Each row is a point. Each copy is the shape, with its points in the same order, turned, moved and blurred by noise. Some copies are also mirrored. Which?
(in the rows, 100 means zero)

Shape:
91; 82
54; 121
129; 57
116; 55
103; 107
120; 156
Copy 1:
82; 126
32; 100
122; 136
117; 145
84; 104
85; 43
Copy 1 is: mirrored
Copy 2:
77; 124
73; 74
86; 170
76; 160
103; 116
151; 92
Copy 2 is: mirrored
Copy 3:
71; 94
96; 50
48; 139
56; 125
88; 98
143; 101
Copy 3 is: mirrored

Shape:
36; 127; 123
154; 70; 50
116; 55; 91
127; 77; 68
84; 63; 138
97; 73; 75
81; 132; 128
88; 160; 109
81; 85; 116
Copy 1:
33; 69; 123
176; 109; 99
127; 109; 77
138; 97; 100
66; 111; 70
112; 83; 89
54; 99; 133
63; 91; 166
74; 92; 92
Copy 1 is: mirrored
Copy 2 (9 x 3):
46; 77; 51
112; 148; 165
68; 110; 152
90; 129; 144
42; 66; 133
65; 126; 130
80; 68; 76
109; 82; 57
54; 85; 115
Copy 2 is: mirrored
Copy 3 (9 x 3):
88; 34; 139
88; 143; 37
90; 147; 93
85; 123; 58
102; 118; 143
71; 108; 89
117; 56; 111
112; 33; 94
85; 90; 117
Copy 3 is: mirrored

Shape, 6 rows:
112; 133; 193
120; 103; 138
118; 131; 101
93; 105; 65
91; 154; 91
84; 70; 89
Copy 1:
40; 92; 174
93; 91; 142
99; 134; 122
113; 125; 75
80; 157; 102
113; 87; 75
Copy 1 is: only turned
Copy 2, 6 rows:
177; 137; 161
140; 132; 110
131; 79; 96
85; 79; 90
120; 59; 120
78; 120; 99
Copy 2 is: mirrored
Copy 3 (6 x 3):
134; 50; 187
139; 81; 130
111; 121; 135
77; 127; 96
78; 132; 145
82; 87; 80
Copy 3 is: only turned

Shape, 7 rows:
86; 130; 113; 95
118; 128; 113; 97
93; 113; 110; 89
113; 70; 113; 195
79; 82; 109; 90
77; 87; 73; 101
110; 97; 104; 91
Copy 1:
107; 103; 116; 88
125; 105; 104; 112
102; 89; 117; 93
117; 55; 6; 87
85; 54; 109; 92
65; 83; 80; 95
101; 78; 107; 120
Copy 1 is: mirrored
Copy 2, 7 rows:
125; 119; 76; 86
119; 124; 86; 114
112; 113; 87; 86
160; 30; 119; 143
103; 91; 106; 70
92; 70; 77; 79
98; 106; 100; 103
Copy 2 is: mirrored
Copy 3 (7 x 4):
114; 106; 113; 134
127; 124; 98; 116
117; 104; 116; 113
26; 153; 91; 69
110; 87; 125; 94
94; 66; 97; 97
121; 105; 102; 93
Copy 3 is: mirrored
Copy 4:
100; 112; 83; 86
112; 100; 111; 84
87; 102; 90; 90
98; 144; 147; 184
55; 101; 90; 106
73; 88; 72; 129
84; 82; 112; 100
Copy 4 is: only turned

Shape, 11 rows:
112; 84; 111; 86; 106; 88
119; 59; 122; 47; 90; 54
117; 115; 85; 124; 85; 122
84; 82; 93; 140; 160; 91
88; 179; 104; 45; 99; 108
72; 93; 65; 142; 81; 88
115; 87; 90; 126; 91; 84
119; 111; 41; 46; 76; 74
99; 63; 104; 126; 80; 95
100; 195; 111; 102; 138; 90
114; 68; 123; 150; 77; 74
Copy 1, 11 rows:
120; 70; 117; 108; 121; 102
139; 14; 116; 111; 117; 94
109; 123; 102; 97; 92; 120
83; 118; 146; 139; 160; 124
92; 100; 99; 32; 111; 42
62; 101; 94; 112; 112; 157
101; 89; 108; 123; 104; 126
117; 68; 39; 94; 126; 82
108; 81; 118; 114; 109; 157
68; 126; 118; 92; 97; 32
91; 74; 134; 136; 84; 150
Copy 1 is: only turned
Copy 2, 11 rows:
102; 89; 114; 83; 88; 106
114; 54; 116; 66; 83; 59
106; 116; 114; 135; 99; 136
84; 108; 71; 59; 99; 168
53; 163; 116; 122; 72; 56
85; 82; 63; 138; 105; 144
112; 87; 95; 109; 110; 127
128; 106; 74; 127; 57; 54
98; 59; 109; 111; 104; 139
60; 191; 95; 97; 122; 95
110; 59; 110; 102; 148; 138
Copy 2 is: only turned
Copy 3, 11 rows:
80; 89; 115; 136; 121; 90
35; 70; 145; 168; 124; 79
110; 108; 99; 105; 79; 107
117; 89; 68; 134; 163; 119
91; 106; 144; 51; 121; 35
79; 89; 81; 94; 108; 151
94; 77; 96; 130; 98; 119
26; 74; 92; 97; 79; 57
84; 104; 111; 140; 103; 141
151; 68; 119; 55; 138; 55
106; 75; 123; 151; 98; 154
Copy 3 is: mirrored
Copy 4:
104; 84; 105; 136; 106; 105
135; 56; 115; 169; 68; 88
93; 127; 78; 115; 114; 143
64; 77; 103; 115; 165; 89
141; 128; 147; 61; 82; 130
46; 121; 81; 121; 95; 97
92; 107; 85; 147; 112; 106
135; 117; 70; 92; 46; 76
75; 92; 92; 160; 99; 122
124; 141; 146; 70; 148; 111
59; 108; 99; 184; 119; 116
Copy 4 is: only turned

Shape (12 x 6):
163; 105; 93; 77; 59; 93
95; 90; 59; 90; 45; 97
76; 63; 136; 42; 111; 116
33; 66; 143; 75; 149; 132
58; 144; 60; 146; 135; 120
114; 111; 54; 140; 86; 73
85; 92; 101; 80; 132; 100
99; 83; 106; 91; 58; 67
68; 88; 105; 40; 140; 120
112; 55; 85; 102; 70; 75
126; 65; 54; 154; 53; 108
110; 90; 39; 116; 100; 82
Copy 1, 12 rows:
102; 112; 67; 165; 132; 144
52; 91; 73; 134; 90; 91
132; 114; 149; 148; 45; 113
155; 108; 170; 98; 28; 97
79; 99; 93; 13; 86; 92
70; 76; 76; 88; 136; 99
104; 110; 142; 100; 81; 118
101; 100; 107; 149; 113; 82
103; 128; 150; 113; 34; 133
88; 60; 110; 143; 116; 106
85; 34; 53; 114; 111; 101
54; 70; 97; 102; 113; 127
Copy 1 is: mirrored
Copy 2:
112; 99; 105; 27; 82; 49
113; 67; 62; 53; 126; 89
168; 82; 137; 73; 77; 139
160; 79; 141; 132; 75; 176
52; 92; 71; 143; 82; 125
56; 58; 83; 85; 104; 62
108; 81; 126; 88; 75; 134
121; 70; 115; 61; 123; 87
130; 91; 127; 71; 63; 163
122; 36; 107; 66; 108; 73
106; 35; 48; 85; 97; 41
66; 42; 74; 74; 83; 95
Copy 2 is: mirrored
Copy 3:
76; 60; 106; 44; 122; 77
57; 96; 99; 75; 85; 34
66; 145; 107; 117; 115; 137
95; 154; 109; 161; 78; 145
158; 102; 101; 110; 30; 60
109; 59; 84; 92; 73; 40
114; 116; 83; 115; 98; 103
52; 80; 107; 105; 128; 61
111; 160; 98; 105; 101; 128
53; 69; 74; 106; 102; 69
52; 38; 81; 85; 50; 46
97; 87; 57; 91; 78; 48
Copy 3 is: only turned

Shape (11 x 8):
111; 100; 101; 111; 100; 101; 84; 94
109; 117; 80; 92; 91; 108; 77; 98
97; 91; 94; 107; 102; 131; 99; 111
69; 103; 195; 92; 106; 112; 77; 113
109; 83; 91; 99; 102; 92; 108; 107
77; 101; 77; 100; 101; 96; 110; 129
102; 105; 88; 93; 53; 56; 79; 78
107; 105; 85; 61; 100; 109; 144; 118
106; 79; 95; 86; 101; 126; 77; 119
110; 109; 133; 105; 78; 118; 79; 128
85; 97; 85; 103; 76; 123; 106; 108
Copy 1, 11 rows:
103; 97; 83; 92; 95; 115; 95; 94
93; 79; 88; 94; 122; 100; 106; 93
117; 110; 106; 86; 104; 114; 86; 110
162; 138; 70; 155; 89; 61; 82; 86
95; 110; 110; 91; 89; 114; 113; 95
87; 132; 111; 79; 111; 92; 108; 101
78; 96; 74; 102; 123; 119; 141; 51
115; 99; 155; 86; 104; 90; 130; 96
113; 98; 102; 113; 111; 112; 105; 132
147; 105; 69; 94; 105; 91; 112; 111
118; 116; 106; 78; 127; 116; 101; 93
Copy 1 is: mirrored
Copy 2:
112; 92; 100; 99; 110; 93; 93; 95
116; 105; 115; 112; 99; 91; 70; 86
118; 111; 82; 118; 108; 118; 93; 85
132; 79; 72; 39; 53; 123; 133; 70
106; 112; 90; 98; 113; 108; 85; 118
118; 123; 107; 119; 91; 129; 89; 120
102; 73; 110; 96; 75; 76; 49; 133
92; 164; 83; 101; 89; 111; 77; 107
129; 108; 85; 97; 115; 124; 71; 78
152; 101; 77; 87; 83; 93; 98; 85
113; 107; 81; 130; 86; 113; 79; 99
Copy 2 is: only turned
